Each row of a before or after table is a point. One or more steps were done to the points. Then noise was added and the rows were shuffled. The steps act on how far a point lies along the listed directions, d1 being the first. Name the steps. A step turns or swaps two directions, mirrors them in a line or flattens them onto one, adds a multiple of one to another, or multiplies one. Angles are multiples of 10 degrees, from the lower direction toward the higher: turns from -170 to 170, lines from 10 to 170 but not 90. Use the fewest steps. Two steps may share a direction if one is a turn and the other turns, adds or multiplies; they go together, in the order done. Otherwise the lowest direction goes first.

Directions:
(1): [ 0.32 -0.61 -0.29]
(2): [ 0.66  0.37 -0.04]
Before (13 x 3):
[[-0.22 -0.48 -0.11]
 [-1.03 -0.12  0.10]
 [ 0.33  0.09 -0.25]
 [ 0.80  0.29  0.04]
 [-0.40 -0.48 -0.20]
 [-0.17 -0.57  0.13]
 [-0.89  0.64  0.64]
 [-0.40 -0.39  0.08]
 [-0.22  0.12  0.02]
 [-0.07 -0.41 -0.26]
 [-0.76 -0.32  0.07]
 [-0.33 -0.79 -0.32]
 [-0.68 -0.26  0.00]]
After (13 x 3):
[[ 0.14  0.50  0.16]
 [ 0.22 -0.13 -0.34]
 [-0.26  0.03 -0.01]
 [ 0.18  0.42  0.42]
 [ 0.51 -0.68 -0.18]
 [ 0.24  0.89  0.14]
 [-0.42  0.63  0.34]
 [-0.09  0.45  0.28]
 [ 0.22  0.46 -0.02]
 [-0.77  0.64  0.28]
 [-1.17 -0.20  0.46]
 [-0.39  0.55  0.21]
 [-0.02  0.64  0.11]]
Steps: swap d1 and d2

Directions:
(1): [ 0.23 -0.29 -0.60  0.34 -0.01  0.72]
(2): [ 0.58 -0.31  0.19 -0.79  0.04  0.23]
(3): [-0.77 -0.11 -0.01 -0.39  0.49  0.38]
(4): [ 0.12  0.89 -0.46 -0.34  0.02  0.11]
(5): [ 0.28 -0.14 -0.34  0.09  0.84 -0.46]
Before (12 x 6):
[[-0.18  0.37 -0.06 -0.01  0.57 -0.03]
 [-0.31  0.28  0.23  0.25 -1.00  0.95]
 [-0.48  0.32  0.31 -0.10 -0.34  0.10]
 [ 0.53  0.04  0.72  0.02 -0.54 -0.94]
 [ 0.41 -0.57  0.04 -0.02 -0.66  0.64]
 [ 0.28  0.76 -0.25  0.11 -0.18 -0.04]
 [-0.73  0.18  0.40 -0.42  0.06 -0.32]
 [ 0.54  0.91 -0.97 -0.02  0.54 -0.40]
 [-0.70 -0.04  0.03  0.26 -0.23  0.19]
 [ 0.26 -0.11  0.03 -0.09 -0.02 -0.27]
 [ 0.23  0.12 -0.04 -0.26 -0.23  0.29]
 [ 0.57 -0.13 -0.17 -0.13  0.03  0.38]]
After (12 x 6):
[[-0.63  0.13  0.27 -0.38  0.35 -0.52]
 [ 0.16 -0.05  0.16 -0.12 -0.27 -0.16]
 [-0.47 -0.16 -0.23  0.32  0.45 -0.17]
 [ 0.55 -0.11 -0.13 -0.12 -0.08  0.45]
 [-0.18  0.17 -0.05 -0.02  0.58 -0.41]
 [ 0.42 -0.07 -0.65  0.46  1.14 -0.23]
 [-0.38  0.48  0.19 -0.06 -0.03  0.29]
 [ 0.37  0.06 -0.21 -0.20  0.21  0.06]
 [ 0.05  1.14 -0.37 -0.16 -0.93  0.42]
 [ 0.74 -0.71 -0.37  0.07  0.32  0.10]
 [ 0.32  0.76 -0.29  0.11 -0.07 -0.10]
 [ 0.60  0.01  0.64  0.03 -0.38 -1.05]]
Steps: multiply d5 by -1

Directions:
(1): [ 0.96 -0.13  0.05  0.31  0.30 -0.25  0.68  0.12 -0.21]
(2): [ 0.71  0.49  0.26  0.00 -0.45  0.22 -0.39 -0.30  0.63]
Before (9 x 9):
[[ 0.38  0.33  0.19  0.15 -0.81  0.46 -0.77 -0.40  0.64]
 [-1.03 -0.04 -0.01 -0.39 -0.32  0.25 -0.72  0.03  0.11]
 [ 0.31  0.43  0.32  0.03 -0.44  0.41 -0.76 -0.08  0.79]
 [ 0.06  0.01 -0.26  0.01 -0.30 -0.14 -0.04 -0.18  0.13]
 [-0.79 -0.18  0.02 -0.07 -0.18  0.31 -0.14 -0.05 -0.10]
 [ 0.33 -0.17 -0.15  0.21  0.39 -0.31  0.62  0.30 -0.76]
 [-0.65 -0.63 -0.29 -0.12  0.47 -0.13  0.53  0.28 -0.62]
 [-0.10  0.12  0.05 -0.09  0.36  0.02  0.43 -0.05 -0.59]
 [-0.11 -0.05 -0.06  0.17 -0.10  0.05 -0.05 -0.19  0.11]]
After (9 x 9):
[[-0.73 -0.09  0.02 -0.33 -0.15  0.13 -0.48  0.08  0.01]
 [ 0.94  0.64  0.37  0.18 -1.06  0.59 -0.94 -0.59  1.04]
 [-0.09 -0.29 -0.22  0.11  0.52 -0.35  0.63  0.36 -0.93]
 [ 0.14  0.02 -0.26  0.03 -0.34 -0.16 -0.06 -0.20  0.16]
 [-1.14 -0.93 -0.45 -0.15  0.75 -0.26  0.74  0.42 -0.98]
 [ 0.81  0.70  0.46  0.07 -0.66  0.53 -0.90 -0.26  1.16]
 [-0.07 -0.04 -0.06  0.15 -0.08  0.04 -0.05 -0.23  0.13]
 [-0.72 -0.27 -0.01 -0.06 -0.03  0.24  0.07  0.01 -0.22]
 [-0.35  0.05 -0.04 -0.14  0.46  0.00  0.47  0.03 -0.73]]
Steps: multiply d1 by 0.7; multiply d2 by 1.6

Directions:
(1): [-0.26 -0.65  0.25 -0.09  0.45  0.69  0.14 -0.60 -0.22 -0.48 -0.33 -0.52]
(2): [-0.19  0.98 -0.36  0.11  0.40  0.72  0.37  0.07  0.46 -0.05 -0.27  0.02]
(3): [ 0.77 -0.14  0.73 -0.06  0.73 -0.07  0.34  0.22  0.15  0.25 -0.37  0.46]
Before (14 x 12):
[[ 0.00  0.44  0.08 -0.20 -0.22 -0.04 -0.10  0.28  0.13  0.03  0.02 -0.01]
 [-0.37  0.49 -1.10 -0.19 -0.23  0.16  0.07 -0.02  0.17 -0.10  0.15  0.05]
 [-0.36 -0.30 -0.20  0.00 -0.37 -0.06 -0.40 -0.40 -0.42 -0.23  0.74 -0.42]
 [ 0.14 -0.86  0.56 -0.28 -0.04  0.04 -0.10 -0.23 -0.60 -0.70 -0.15 -0.23]
 [ 0.92 -0.50  0.90 -0.12  0.32 -0.47 -0.02  0.14 -0.17  0.26 -0.03  0.49]
 [-0.30  0.36 -0.65 -0.03 -0.73 -0.28 -0.29 -0.05 -0.11  0.09  0.29 -0.13]
 [ 0.87 -0.75  0.84 -0.17 -0.13 -0.89 -0.25  0.32 -0.22  0.37  0.08  0.51]
 [-1.22  0.96 -1.45  0.05 -1.00  0.32  0.02  0.00  0.14 -0.16  0.60 -0.45]
 [ 1.14  0.83  0.15 -0.19  0.60  0.11  0.41  0.26  0.40  0.26 -0.04  0.47]
 [ 0.40 -0.85  0.53  0.08  0.52  0.48  0.07 -0.45 -0.36  0.12 -0.40 -0.20]
 [ 0.32  0.73  0.05 -0.21  0.19  0.29  0.14  0.26 -0.02  0.11 -0.06  0.22]
 [-0.04  0.90 -0.23  0.01 -0.30  0.18  0.15  0.04 -0.07  0.12 -0.02 -0.05]
 [ 0.76  0.33 -0.01 -0.09  0.53 -0.02  0.25 -0.06  0.31  0.58 -0.34  0.66]
 [ 0.06  0.02  0.25 -0.10  0.43  0.41  0.30  0.35  0.19  0.17 -0.38  0.06]]
After (14 x 12):
[[ 0.33  1.19  0.15  0.05  0.93  1.02  0.67  0.23  0.77  0.08 -0.63  0.36]
 [ 0.67  0.75  0.45  0.00  0.90  0.52  0.49  0.22  0.43  0.18 -0.40  0.50]
 [ 0.74  0.40  0.05  0.26 -0.03 -0.36 -0.03  0.46  0.09  0.85  0.03  0.58]
 [ 0.32  1.11 -0.20 -0.04 -0.27 -0.22  0.10  0.71  0.21 -0.06  0.01  0.54]
 [ 0.32 -0.50  0.52 -0.37  0.10  0.10 -0.10 -0.16 -0.52 -0.15  0.01 -0.11]
 [ 0.67 -0.64  0.35 -0.20  0.62  0.02  0.17 -0.49 -0.10  0.27 -0.42  0.27]
 [-0.53  0.16 -0.56 -0.08 -0.28  0.45 -0.10 -0.49 -0.17 -0.28 -0.03 -0.51]
 [-0.35 -0.75 -0.60 -0.33 -0.31 -0.07 -0.22 -0.45 -0.34 -0.35  0.20 -0.30]
 [-0.38  0.84 -0.65  0.14 -0.29  0.24 -0.16 -0.03  0.05 -0.06  0.71 -0.13]
 [-0.11 -0.09  0.27 -0.26 -0.03  0.24 -0.11 -0.06 -0.06 -0.23 -0.13 -0.29]
 [ 1.09 -0.81  0.77 -0.39  0.68  0.09  0.19 -0.43 -0.25 -0.18 -0.08 -0.08]
 [ 0.25 -0.57  0.49 -0.15  0.05 -0.25 -0.02  0.38 -0.13  0.27 -0.12  0.11]
 [-0.07 -0.43  0.27 -0.18 -0.32  0.06 -0.09 -0.45 -0.61 -0.15 -0.04 -0.45]
 [-1.23 -0.88 -0.80 -0.15 -1.12  0.04 -0.36 -0.65 -0.65 -0.57  0.65 -0.94]]
Steps: turn d1 and d2 by -160 degrees; multiply d2 by 1.3

Directions:
(1): [ 0.90  0.26  0.59  0.04 -0.30  0.21 -0.62  0.84 -0.03 -0.38  0.42 -0.33
  0.48 -0.41  0.13 -0.01 -0.12  0.30]
(2): [-0.47  0.07  0.69  0.11 -1.16  0.18 -0.22 -0.35  0.27  0.49  0.35 -0.02
 -0.44  0.07  0.29  0.51 -0.38 -0.12]
(3): [-0.12 -0.27  0.16 -0.15  0.18  0.13 -0.20  0.48 -0.41  0.26  0.07  0.25
 -0.48 -0.74 -0.22 -0.49 -0.40 -1.19]
(4): [-0.38  0.94 -0.55  0.45  0.15  0.74 -0.57  0.14 -0.07 -0.29 -0.03  0.30
 -0.34  0.36  0.52 -0.42 -0.31  0.07]
(5): [-0.53 -0.43 -0.03  0.70  0.28  0.66 -0.08  0.25  0.36 -0.15  0.33 -0.71
 -0.43 -0.34 -0.62  0.18  0.57  0.24]
Before (10 x 18):
[[-0.07  0.22 -0.78 -0.35  0.39  0.22  0.04  0.00 -0.42  0.09 -0.55  0.40
  -0.01 -0.04  0.33 -0.44 -0.43 -0.64]
 [ 0.09 -0.75  0.24 -0.71 -0.08 -1.01  0.32 -0.44 -0.20  0.39 -0.21  0.05
   0.16 -0.62 -0.50  0.18 -0.26 -0.96]
 [-0.86 -0.30  1.08 -0.35 -2.04  0.22 -0.27 -1.10  0.24  0.94  0.39  0.53
  -0.93  0.18  0.71  1.20 -0.94 -0.69]
 [ 0.05  0.26 -0.12 -0.16  0.58  0.46  0.01 -0.01 -0.31  0.02 -0.04  0.47
  -0.28 -0.23  0.20 -0.37 -0.32 -0.52]
 [ 0.42 -0.45  0.11  0.39  0.66  0.26 -0.01  0.58  0.05 -0.28  0.16 -0.60
   0.03 -0.54 -0.68 -0.08  0.33 -0.18]
 [-0.28 -0.20 -0.24 -0.18  0.41 -0.14  0.21 -0.15 -0.18  0.19 -0.05 -0.07
  -0.30 -0.28 -0.09 -0.40 -0.12 -0.49]
 [ 0.04  0.38 -0.37  0.24  0.52  0.12 -0.01  0.13 -0.14 -0.37 -0.24 -0.03
   0.01 -0.07  0.06 -0.29  0.25 -0.04]
 [-0.33  0.10 -0.29 -0.14  0.78  0.40  0.17 -0.21 -0.16 -0.25  0.02  0.12
  -0.29  0.20 -0.20 -0.45  0.34  0.15]
 [ 0.40  0.75 -0.15  0.12  0.40  0.19 -0.34  0.37 -0.06 -0.33  0.10 -0.06
   0.37 -0.01  0.15 -0.37  0.15  0.33]
 [-0.26  0.51 -0.27 -0.11 -0.18  0.28  0.24 -0.48  0.37 -0.23 -0.48 -0.04
   0.63  0.70  0.41  0.52  0.11  0.80]]
After (10 x 18):
[[-0.09 -0.10 -0.39 -0.24  0.50 -0.26  0.22 -0.20 -0.27  0.13 -0.08  0.03
  -0.15 -0.14  0.02 -0.43 -0.14 -0.34]
 [ 0.06  0.14 -0.27 -0.03  0.75  0.49  0.05  0.03 -0.22 -0.18 -0.07  0.29
  -0.23 -0.23  0.04 -0.41 -0.22 -0.40]
 [-0.89  0.21  0.33  0.18 -0.83  0.73 -0.10 -0.34  0.48  0.14 -0.05 -0.26
  -0.20  0.25  0.27  0.54 -0.15  0.10]
 [-0.05 -0.55 -1.08  0.48  1.04  0.36  0.55 -0.62  0.73 -0.98 -0.25 -0.69
   0.46  0.78 -0.52  0.91  1.52  1.85]
 [ 0.05 -1.05 -0.21 -0.22  0.65 -0.74  0.53 -0.20  0.01 -0.03 -0.24 -0.45
   0.31 -0.73 -0.91  0.18  0.39 -0.45]
 [ 0.96  0.06  0.31 -0.49 -0.04 -0.59 -0.04  0.12 -0.34  0.10 -0.19  0.35
   0.36 -0.04  0.24 -0.13 -0.54 -0.54]
 [ 0.00  0.61  0.35  0.16 -0.30  0.30 -0.60  0.32 -0.12  0.11  0.33  0.04
  -0.06 -0.25  0.30 -0.24 -0.28 -0.30]
 [-0.53 -0.02 -0.66  0.02  0.45  0.71 -0.09  0.25 -0.35  0.06 -0.34 -0.01
  -0.47 -0.32 -0.03 -0.43 -0.17 -0.65]
 [-0.30  0.31  0.16 -0.46  0.04  0.16  0.05 -0.35 -0.39  0.13  0.06  0.49
  -0.38  0.16  0.16 -0.44 -0.23 -0.38]
 [-0.09  0.41  0.01  0.07 -0.11  0.12 -0.12  0.02 -0.24  0.04 -0.10  0.26
  -0.18 -0.15  0.25 -0.26 -0.20 -0.60]]
Steps: turn d2 and d3 by 110 degrees; turn d3 and d5 by 160 degrees

Directions:
(1): [ 0.38  0.00 -0.09  0.21 -0.41 -0.51 -0.05 -0.28 -0.04 -0.16  0.08  0.38
 -0.14  0.32  1.13  0.39  0.59 -0.69 -0.34  0.64]
(2): [-0.26 -1.00 -0.49 -0.17  0.24  0.34  0.34 -0.68 -0.14 -0.79  0.00 -0.14
  0.04  0.28 -0.12  0.91 -0.09  0.31  0.07  0.14]
(3): [ 0.13 -0.34  0.18 -0.02 -0.31  0.09 -0.53  0.40  0.13  0.17  0.75 -0.24
  0.49 -0.68 -0.37  0.67  0.72 -0.28  0.72  0.16]
Before (8 x 20):
[[-0.29  0.22 -0.04 -0.18  0.27  0.28  0.48  0.04 -0.04  0.07 -0.29 -0.14
  -0.14  0.30 -0.22 -0.65 -0.66  0.52 -0.18 -0.52]
 [ 0.26 -0.21 -0.02 -0.21  0.02  0.21 -0.27  0.33  0.01  0.06  0.33 -0.19
   0.08 -0.39 -0.49  0.14  0.23  0.43  0.36  0.17]
 [-0.28 -0.34 -0.19 -0.07  0.15  0.19  0.37 -0.35 -0.15 -0.27 -0.08 -0.35
  -0.43  0.71  0.15  0.47  0.03  0.15  0.01 -0.40]
 [ 0.43 -0.08 -0.07  0.30 -0.65 -0.78 -0.03 -0.38 -0.26 -0.59 -0.27  0.35
  -0.02  0.79  1.98  0.49  0.44 -0.90 -0.59  0.37]
 [-0.05  0.25  0.14  0.12 -0.21  0.52 -0.62  0.61  0.12  0.43  0.23 -0.39
   0.54 -0.66 -0.81 -0.13  0.05  0.40  0.44 -0.14]
 [ 0.08  0.78 -0.33  0.03 -0.40 -0.70  0.19 -0.71 -0.05  0.14 -0.77  0.22
  -0.23  0.86  1.27 -0.65 -0.50 -0.30 -1.00  0.37]
 [-0.15 -0.30 -0.05 -0.26  0.08  0.37 -0.18 -0.01  0.04 -0.39  0.46 -0.58
   0.13 -0.30 -0.69  0.43 -0.09  0.35  0.37 -0.33]
 [-0.19  0.13 -0.23  0.05  0.70  0.64  0.32 -0.23 -0.05 -0.02 -0.40 -0.15
  -0.16  0.02 -0.70 -0.82 -0.73  0.48 -0.10 -0.47]]
After (8 x 20):
[[-0.17 -0.42 -0.12 -0.28  0.13  0.42 -0.13 -0.07  0.01 -0.49  0.45 -0.60
   0.16 -0.28 -0.70  0.52 -0.09  0.42  0.40 -0.32]
 [ 0.16  1.07 -0.18  0.08 -0.47 -0.80  0.08 -0.50  0.00  0.38 -0.77  0.27
  -0.23  0.79  1.30 -0.91 -0.47 -0.41 -1.03  0.33]
 [-0.26 -0.26 -0.16 -0.05  0.13  0.18  0.34 -0.29 -0.17 -0.22 -0.08 -0.35
  -0.42  0.71  0.17  0.42  0.02  0.12 -0.01 -0.42]
 [-0.08  0.08  0.06  0.08 -0.15  0.59 -0.53  0.51  0.09  0.30  0.24 -0.40
   0.56 -0.60 -0.83  0.02  0.03  0.42  0.44 -0.10]
 [-0.24  0.39  0.06 -0.15  0.25  0.24  0.45  0.15 -0.03  0.21 -0.31 -0.10
  -0.15  0.27 -0.21 -0.79 -0.63  0.47 -0.21 -0.54]
 [-0.16  0.29 -0.17  0.08  0.67  0.57  0.26 -0.09 -0.02  0.12 -0.41 -0.12
  -0.17 -0.02 -0.68 -0.97 -0.71  0.44 -0.12 -0.48]
 [ 0.22 -0.32 -0.06 -0.23  0.04  0.24 -0.24  0.25 -0.02 -0.03  0.35 -0.21
   0.11 -0.36 -0.50  0.25  0.23  0.47  0.37  0.19]
 [ 0.46 -0.01 -0.02  0.32 -0.67 -0.80 -0.06 -0.30 -0.27 -0.54 -0.27  0.36
  -0.02  0.77  1.98  0.44  0.43 -0.92 -0.60  0.33]]
Steps: add 0.3 times d3 to d2
